Rows are points. Each copy is the shape, with its points in the same order, stretched, turned, moved and blurred by noise. Is it also mirrored, or only turned?

Shape, 5 rows:
[[-22  -6]
 [ 16 -22]
 [ 20  16]
 [ -4 -44]
 [ -9  10]]
Copy 1, 5 rows:
[[-23  18]
 [ 15  34]
 [ 19  -8]
 [ -2  60]
 [ -6   3]]
Copy 1 is: mirrored
Copy 2, 5 rows:
[[-18  10]
 [ 15  -4]
 [ -1 -29]
 [ 20  22]
 [-23  -5]]
Copy 2 is: mirrored

Shape (7 x 4):
[[ -5  11  19 -31]
 [-15   7 -37  16]
 [-15 -36 -32   6]
 [ 11  35  -5 -16]
 [ 20  33  39  -8]
 [-45  -1  -3 -12]
 [  7 -32  15  21]]
Copy 1, 7 rows:
[[-14  -3  13 -43]
 [-15  -7 -39  23]
 [-24 -39  -1  31]
 [ 15   7 -21 -32]
 [  9  32  21 -47]
 [-60 -10  -5  -4]
 [-15  -7  47  17]]
Copy 1 is: only turned
Copy 2 (7 x 4):
[[ 14   8  37 -10]
 [-11 -18 -35  12]
 [-33 -41  -6   2]
 [ 16  25  -3 -19]
 [  5  50  39   4]
 [ 12 -34   9  18]
 [-47  -9  34  20]]
Copy 2 is: mirrored
Copy 3, 7 rows:
[[ -3  36   5 -22]
 [-11  -5 -43  23]
 [-34 -25 -10  10]
 [ 16  25 -25  -7]
 [ 28  55  18  -3]
 [-49  23 -15  -6]
 [ -8   5  28  28]]
Copy 3 is: only turned
Copy 4, 7 rows:
[[ 11  34  27  -9]
 [-34   8 -25 -12]
 [-38 -19  -5  18]
 [ 20  37 -12 -15]
 [ 40  26  19 -39]
 [-47  28  17 -11]
 [ -5 -34  26 -16]]
Copy 4 is: mirrored

Shape (13 x 8):
[[-22   8  -8  27   8  12  22 -18]
 [ -4 -17 -29  -9 -14 -23  41 -20]
 [  1  29   7   8  -3  12  32 -12]
 [  6   4   8   3   5  -1 -36  28]
 [  5  -5 -13  18   2  -1  34 -11]
 [ 20 -27 -33 -30  10  -2  -1  -7]
 [ -6  -3  14  13  -4  -2  25 -24]
 [  6 -29  -2 -35  26   1 -14  18]
 [-13  19   7   7   6   4  -5 -22]
 [  0  -4   3   9 -19  31   6 -13]
 [ 23 -45 -12 -29  24 -25  -9   4]
 [-11  11   6  11  -7  29   6  13]
 [ 13   1  -3  11  12   6   5 -14]]
Copy 1, 13 rows:
[[ 12 -18  -6 -13 -29  -9   4 -27]
 [-13 -10   1 -26  -9  -1  60   0]
 [ 20   1  20 -10 -34   8  13 -23]
 [  6  16  -2  29   4  -4 -15  20]
 [ 10 -21   2  -3 -17   3  33 -12]
 [-19  -7  -4 -11  28  25  34  14]
 [  4 -19  22  -7 -24 -12  15  -8]
 [ -6  -8  -9  -3  17  21   0  43]
 [  9   1  14 -14 -12 -13 -11 -16]
 [-19  -6  15  10 -24   6   3 -22]
 [ -7 -19  -4  -1  39  11  30  48]
 [  2   2   0  14 -36   9  -8 -11]
 [ 12 -14   9   2   2   4   9 -12]]
Copy 1 is: mirrored
Copy 2:
[[ -2  29   0  18   7   0  24 -13]
 [ -7   7 -46 -14 -21 -19  14 -31]
 [ 17  27  12   0 -19   8  21   4]
 [  4 -17  24  30  11  13 -26  19]
 [  9  12 -12  13 -17 -12  25 -11]
 [ 11 -31 -42   4   0  27   1  -5]
 [  7   8  14  -8 -10  -2  17 -23]
 [  6 -47 -12   2  22  27  -4  18]
 [  9  18   7   8   0  22  -3  -8]
 [-13   6  17  10 -29  25  14  -7]
 [ 19 -59 -26   2  15   9 -13 -10]
 [ -9   9  21  14 -12  16  18  21]
 [ 21  -1   3  20  -7  17  13 -10]]
Copy 2 is: only turned
Copy 3, 13 rows:
[[-40  -1  -1  26  10  -2   5 -15]
 [-22  11 -25   0 -31 -38  22 -11]
 [-28  35   2   4   9  11  10 -20]
 [ 30  -2  10   5  10  -2 -29  16]
 [-22  11  -8  18  -8  -8  28  -6]
 [ 18 -15 -37 -14  -7 -21  14   3]
 [-22   0  16   5  -5  -7  19 -21]
 [ 17 -26 -12 -27  12 -20  -5  29]
 [-12   2   6   7  21  -5 -12 -25]
 [-13  -6  -1   5 -14  28  -4 -23]
 [ 33 -28 -12 -20  -1 -43  22  24]
 [-19   8   4   8   0  24 -15   2]
 [ -1   1  -3  13  11   1  17 -13]]
Copy 3 is: only turned
Copy 4 (13 x 8):
[[-23  23 -10  22  26  -1  23  -3]
 [ -6  -5 -25   3 -16 -43  40  -6]
 [  0  42  17   0   7   0  27  -9]
 [ 10   0  13   0  -8   6 -58   8]
 [  5  15  -8   9   6 -11  31  14]
 [ 21 -30 -44 -18 -12 -10  -2 -14]
 [ -3   8  16  13  22 -17  27  -8]
 [  6 -36 -12 -35  -1  -6 -30  -2]
 [ -3  20  10  13  22  -3  -4 -27]
 [ -2  -2   8  19   2  21  15 -11]
 [ 38 -42 -27 -28   1 -35 -23   3]
 [-21  16  16  12  -2  22  -3   8]
 [ 19  11  -2   2  17  -2   4   0]]
Copy 4 is: only turned

Shape, 15 rows:
[[-17 -15  13 -16  -3   8   8 -14 -13   8   1]
 [-22  12  12   3   9   8   0 -17   0   1 -35]
 [-19 -14 -11  19   6 -49   8   8  -7  11   3]
 [  0   9 -16   1  -7 -11  10 -12  -2  24   4]
 [  5   1  21  -3   2   9   4 -16  -4 -21 -25]
 [-18  -4  -3 -15   9   7   7  11  -7   2 -25]
 [  3 -18  21 -17 -12   7  -6  14   0  24   5]
 [  5   5  28  19  11   7 -43   4   4  18  -3]
 [ -3  -6   6 -23  15   4  -9 -15  15  22 -15]
 [-18  36  -2  -9   6  10  -1 -11  26 -51  -6]
 [  2   5  17 -15 -20   0 -56   5   6  15  12]
 [  1 -12 -19 -10  -1  -4 -11  -7 -11  14  18]
 [  1   5  13 -21   2 -23   5   9 -16 -29  16]
 [  4 -16   9  10  12 -15  -4  -8  30 -10  12]
 [  3   0  31  -4   6   3   3  -9 -12  20  17]]
Copy 1:
[[-18 -28   1   7  -8  -1  16  -6 -10 -10  -5]
 [-18   7   8  31  -8  13  23 -11 -14  11 -27]
 [ -8 -10 -18   2  -5 -60  24  13 -12  18 -26]
 [  7   8  -8  -7 -13 -19  22 -10 -16   9   4]
 [ -5  -1   6  34   2  10  13 -12  16 -14 -24]
 [ -3 -14  -1  12   1  12  20  16 -18   8 -26]
 [ -9 -25   0  -1 -15   6   5  14   8   8  10]
 [-36  22 -11  33  -8   4  -5  10  12  14   7]
 [ -9  -8  14   9   8   9  -4  -9 -10  27  -1]
 [ -4  40  33  30   8  -4  -1   7 -12 -39 -33]
 [-29  12  -5  -4 -20   6 -30   9   9  -1   2]
 [ -3  -6 -22  -5   2 -17  -3  -1 -19  -5   7]
 [-11  -8   3  -8  18 -23  14  10  23 -33 -19]
 [ -4   4  14  31   5 -41 -11   7  10  -2   3]
 [-26  -8   1   7  -2  -6  24  -8  15  -7  18]]
Copy 1 is: mirrored
Copy 2:
[[-28 -20  -2 -14   0   7 -10  15  -4  -3  14]
 [-31   9   4   9  12   7 -17   4  -1 -13 -14]
 [-10  -1   4  36  -5 -21  13  22   5  19  16]
 [  4  -3 -21  12   6   8   9   0   5  12   2]
 [-12  -1   8 -15  13 -13 -12   2 -11 -34  -9]
 [-27  -2  -3  -5  -4  11  -4  30 -19  -3 -11]
 [  4 -28  -3 -25 -20   3 -19  30  13   3   1]
 [ 19   5  32  -2  12   0 -33  13  24   5 -18]
 [-13 -27  11 -10   0  16  -2   4   5  14 -22]
 [-15  34  27 -23  -8  -2   4 -36 -40 -23 -10]
 [ 28 -16  13 -24 -12  -6 -48   3  -2  20 -13]
 [ 12 -19   2  -1   1  11   5  12 -13  21  10]
 [ -4   3   6 -31   2 -34   3   8 -31   2  11]
 [  6 -15  41   0 -14 -11   8 -10  11  -7   1]
 [ -5  -9   3 -22  16  -7 -12  10  20   5  16]]
Copy 2 is: mirrored

Shape, 15 rows:
[[ -6  -1  17 -13  14 -12  34 -12  15  -5  16   2]
 [-17  13  -1  -6  18  -8   7  21  21  -2  -2   5]
 [-23 -25  24  -9  12 -14   6 -26   8  -6  16  18]
 [  9   6  10   2   6 -21   0  11  20  11  -9   3]
 [ 21 -21  -7  -6   7  21  -8   3 -10   2 -16 -13]
 [-10  -9  24 -25 -11 -13  17 -16  13 -18  10  23]
 [ 10   9 -13  -2   4  16 -11  -8 -18   5  12   8]
 [ 23  -9  -2   2  11   8 -14 -18 -19 -11 -24  -4]
 [ -7 -10   8  -7   5 -13  22   6  31  19   0  25]
 [  6  -1  13  18  -1  17  -4  18  -3   1   5   4]
 [-10  22  10  -2   2 -10  11  15   9  28 -11 -12]
 [  4  10 -10  21   5   2  13  12  -4   7 -19   3]
 [-15 -27   5 -13  -9 -12   8  -5 -10  -9  12  14]
 [ 17  -2 -16  15  -2   0  -8   1   3   0  -3 -18]
 [  9  -4 -13   6  -3  27 -14 -26  -2  -7 -24 -17]]
Copy 1, 15 rows:
[[ -1  32  -9  25  27  -6  16 -36  -2  12   6 -22]
 [ -8  33  17  11   6  26  28  -1   2  -3  10   5]
 [  5   1 -13  33   6   8  -7 -60 -30  22  18  -6]
 [ -9  36  15  -8   7  17 -12 -17  -1  -6  -3   5]
 [ 11  -7   6 -16 -26  -1  -4  13 -13  15  -9  -7]
 [-18  23 -17  40 -15 -10   7 -59  -5   5  -9   2]
 [  6  -3 -27 -11 -15 -18   7   2 -10 -11  17   4]
 [ -4   6  -8  -4 -24 -14 -22   4 -41   8   8  -5]
 [ 10  40  -5  15  12  34  -4 -41  16   2 -10  -6]
 [ 20  -9  14  -6 -26  -2   1  -3  11 -12  10 -11]
 [-23  15   2  -9  27  17   5   3  24 -11   7 -18]
 [  6  23   4   6   4   9  -8  19  10  -7  14 -13]
 [  5  -2 -12  36 -17  -7   5 -34  -5  30   9  10]
 [  9   4  13 -11   5  -4  -8  17 -16  -5   0  12]
 [-10 -18  -9  -4  -8  -5 -13  25 -40 -15  -9  -6]]
Copy 1 is: only turned
Copy 2, 15 rows:
[[ 10  -1  28  -9  27  -3  14  -5  19  -8  -6  11]
 [-13  17  27   4 -14 -23  12 -18  -1   9  -7  18]
 [  5   9  24 -15  11   1 -15  -9  22 -22 -21   9]
 [-14   8   9   5   5 -32   0 -27  -1   4   2  12]
 [ -1  -9  -5   0   8 -21 -18  20 -20  18  -4 -18]
 [ 13   5  29 -12  -2   3  -8  -6  32 -11  17   6]
 [ -3  15 -16   9  11   5   3  27  -3   4  -2  12]
 [ -5  19 -17   6  27  -3 -26  17 -11  19   4 -22]
 [  5  -3  27  -6   2 -32  -5 -14   7 -12   5  36]
 [ -6   3   9  18  -1 -11   1   0 -17 -11   4 -11]
 [  9   1   5  -2 -10 -12  18 -29 -14  17 -14  21]
 [-12  14   6   7  11 -15   2  -5 -31  10  10   5]
 [ -5  -2  20 -30  -9  -3 -10  11  10 -17   5  -4]
 [-31  -1  -5  10  15  -5  -6  -5 -14  14   6  -7]
 [ -7   2 -10  19  17  17 -26   7 -17  29  -3  -2]]
Copy 2 is: mirrored
